Each row is a point. Each copy is the shape, with its points in the same order, stretched, turned, moved and blurred by noise. Is it also mirrored, or only turned?

Shape:
[[-36 -76  -9]
 [ 13 -38 -10]
 [-46 -34  65]
 [-19  72 -33]
 [  8 -53 -35]
 [ 42 -27 -37]
 [-28  62 -36]]
Copy 1 (7 x 3):
[[-11  84  48]
 [ 30  24  12]
 [  0  18  95]
 [-21 -60 -48]
 [ 22  51  -2]
 [ 45  15 -31]
 [-25 -38 -47]]
Copy 1 is: mirrored
Copy 2, 7 rows:
[[-84   8  26]
 [-47  42  -1]
 [-10 -35  57]
 [ 12 -11 -63]
 [-64  51   5]
 [-35  69  -3]
 [ -1 -20 -69]]
Copy 2 is: mirrored

Shape, 9 rows:
[[ 10 -26  11  35]
 [-34  62 -65 -63]
 [-27  -6 -89  -2]
 [-29  13  40  54]
 [-38 -35  12 -19]
 [-48   9   3 -24]
 [-40  19  36  31]
 [ 46  67  25  18]
 [ 61  40 -26  -4]]
Copy 1:
[[-20 -39  -6 -52]
 [ 45  72  28  95]
 [ 15 -36 -12  72]
 [-86  -5  -9 -34]
 [-19 -34  70  -1]
 [-20  19  61  24]
 [-82  13  20 -19]
 [  8  75 -55 -50]
 [ 63  35 -57 -27]]
Copy 1 is: mirrored
Copy 2 (9 x 4):
[[ -8 -39  -6  11]
 [ 19  69 -41 -23]
 [-17  27 -90   4]
 [-32  -2  25  30]
 [ 35  -2 -25  36]
 [ 12  23  -8  17]
 [-14   5  26  19]
 [ -2  -2  47 -69]
 [ -2  -2 -11 -84]]
Copy 2 is: mirrored

Shape, 10 rows:
[[ -4  43 -59 -66  -5  16]
 [ -3 -63  29   9  45   7]
 [-14 -34  14  45   6 -38]
 [-27  34  21 -12   9  21]
 [  3   6 -50  40  41  20]
 [ 50 -29   8  -5 -60  55]
 [ 39  23 -36  -2 -48  31]
 [ 49  17  47 -29 -40 -11]
 [-57 -45 -48  12   9 -56]
 [-33 -10 -44  31 -17 -30]]
Copy 1:
[[-51 -12   4   7  88  15]
 [  3  57  -9 -77 -41  31]
 [ -3  12 -15   6 -84  14]
 [  2  11  51 -24  13  24]
 [-16  54   0  30  -4  49]
 [ 50 -37 -61 -69   8  82]
 [ 19 -31 -35   6  36  54]
 [ 62 -33 -24 -37  31  -9]
 [-95  -8 -34  10 -82  17]
 [-48 -21 -20  42 -59  33]]
Copy 1 is: mirrored
Copy 2:
[[-12 -35  91  -3  50  35]
 [ 37  27 -38  28   5 -33]
 [ -2 -25 -48  17 -24 -31]
 [-19  22  23  40   7  16]
 [-12  -4 -29 -28  54  11]
 [ 49   7  32   9 -35  54]
 [ 10 -20  49 -15  -6  57]
 [  0  20  55  30 -60   9]
 [ -5 -88 -40   8  16 -33]
 [-20 -68 -29   3   9  -4]]
Copy 2 is: only turned
Copy 3, 10 rows:
[[-15  33 -57 -73  62  16]
 [ 38 -32 -17  78  19  -3]
 [ 51 -16  -6  30 -46 -47]
 [ 39 -12  12  -5  43  -6]
 [-17 -22 -36 -26  27 -51]
 [-59 -54  57 -15  -6  43]
 [-52 -40  14 -71  -2   4]
 [ 42 -58  36 -20 -20  33]
 [ 44  51 -81  11 -48 -57]
 [ 14  22 -37 -30 -40 -55]]
Copy 3 is: mirrored
Copy 4:
[[ -2  49 -39  -5 -67  56]
 [-14 -54 -12 -45  56   7]
 [-32 -36  15  -7  31  -8]
 [  3  40  17 -29  36  41]
 [ 16 -41  30 -18 -37  52]
 [ 34 -48  30 -48 -36 -63]
 [ 27 -17  31  -8 -74 -16]
 [ 21  17 -17  -1   8 -35]
 [-80 -32 -35   8 -20  36]
 [-41 -21  14  14 -34  26]]
Copy 4 is: only turned

Shape, 14 rows:
[[ 11  11  -2 -12  11  -6  13  13]
 [  7   9  -6 -28  12  41  19 -14]
 [ -7 -13  47  12   8   5   5   8]
 [  1  11  19 -13  11 -15  22   6]
 [-10 -11  -2 -20  13   2 -22 -12]
 [  1   9   7 -10  12  14  21   6]
 [-20   0   2 -27 -14   3  -8  13]
 [  6  10  28   0  -7   3 -76  11]
 [ 11   7  -4 -18 -12   0   5   5]
 [  8  -8   4 -19  11  -9 -13   5]
 [-11 -18  13  -1 -28  -6  13   7]
 [ -8  11  -1 -20  10   1   9 -60]
 [  4 -12  11 -24  -7   0  -6   4]
 [ -2   9   6  22  -1 -13  21  10]]
Copy 1:
[[ -9  13   0 -12  -5 -20  -4 -20]
 [-43 -11  29 -26  22 -16   5   0]
 [ 18 -34 -14 -12  -7  -6 -26   2]
 [  8  -6   0 -18 -20 -19   1 -21]
 [-28  -4  14  -2  -9  25 -13 -30]
 [-15 -10   6 -16   3 -27  -5  -6]
 [-31   5 -15  -8 -15  11   4  -9]
 [-21  36   4  12 -25  60 -48  12]
 [-14  16  -8  -9   2   2  13  -7]
 [-10  10  -2 -10  -7  15 -18 -32]
 [  6 -16 -39  -1   2   3  22  -4]
 [-16 -30  52  -6 -15  17  39 -22]
 [-12   4 -13 -17   1  20  -4 -17]
 [ 13  -8 -13  12  -9 -33   9  -5]]
Copy 1 is: only turned
Copy 2, 14 rows:
[[ 21   2   1  18   2   9  11  -4]
 [ -5   0  11  -2  22  30  21  -7]
 [ 11  -4  17  23   6   3 -31  21]
 [ 30   2  17  21  -1  12   3  -4]
 [-10  14   2 -20 -11   8  -8  12]
 [ 19  -6   9  13  13  14  10   2]
 [  3 -10   3 -16 -11  26  -4  23]
 [ -2   4 -46 -28  -4  13 -54  21]
 [  3  -9  -4   8  -7  27   6  -2]
 [  2  13  -3   5 -13   9  -4  11]
 [ -5 -26  15  13 -23  22 -16  16]
 [-10  12  22 -18   0  23  -7 -31]
 [ -5   2   1  -1 -13  29 -10  14]
 [ 24 -19   4  31  -1  -9  -4  -5]]
Copy 2 is: mirrored
Copy 3 (14 x 8):
[[ 12  27   1 -14   1   6  11  -4]
 [ 16   0 -17 -36  -6  19   7  23]
 [  8   8  23  27 -21  21  16  -2]
 [ 20  32  -6   3  -5  12  17  -4]
 [  8  -4 -11  -3  -1 -19   9  19]
 [ 12  14  -6 -15  -6  16  16   2]
 [ -6  14 -29  -8 -22 -21  14   3]
 [ 13 -13  32   9 -30 -43 -19 -16]
 [  4  27  -5 -12  -8   2  -5   5]
 [ 13  20   8   1  -3 -10   6  11]
 [-19  28  -7  18 -16  10   4   7]
 [ 27  -8 -36  -1  12   8 -10  26]
 [  3  23   3   2 -16  -4   4  17]
 [ -1  21   2   8   7  21   4 -20]]
Copy 3 is: only turned
Copy 4, 14 rows:
[[  5  17   4  20  21  11  11 -14]
 [ 23 -13 -19  43   2 -25  50  -7]
 [-40 -18  14  27   4 -31 -21 -41]
 [ -6  10  16  23  18  -2  12 -38]
 [ -5 -19  25  22 -24  12  28   7]
 [  7   2  -3  31  13 -22  14 -20]
 [-21 -10  35  18  15  -6  16   9]
 [-95   4  25  32 -43  44 -12  27]
 [-12   3  -2   6  19  13  22  -6]
 [-12  -4  15  25   2  30  15   0]
 [-24 -24  12 -16  28 -17  -3 -19]
 [ 18 -18   6   8 -44  -1  63 -32]
 [-22 -21   7  21  14  14  22  -6]
 [ -3  22   4 -14  15 -19 -22 -29]]
Copy 4 is: mirrored
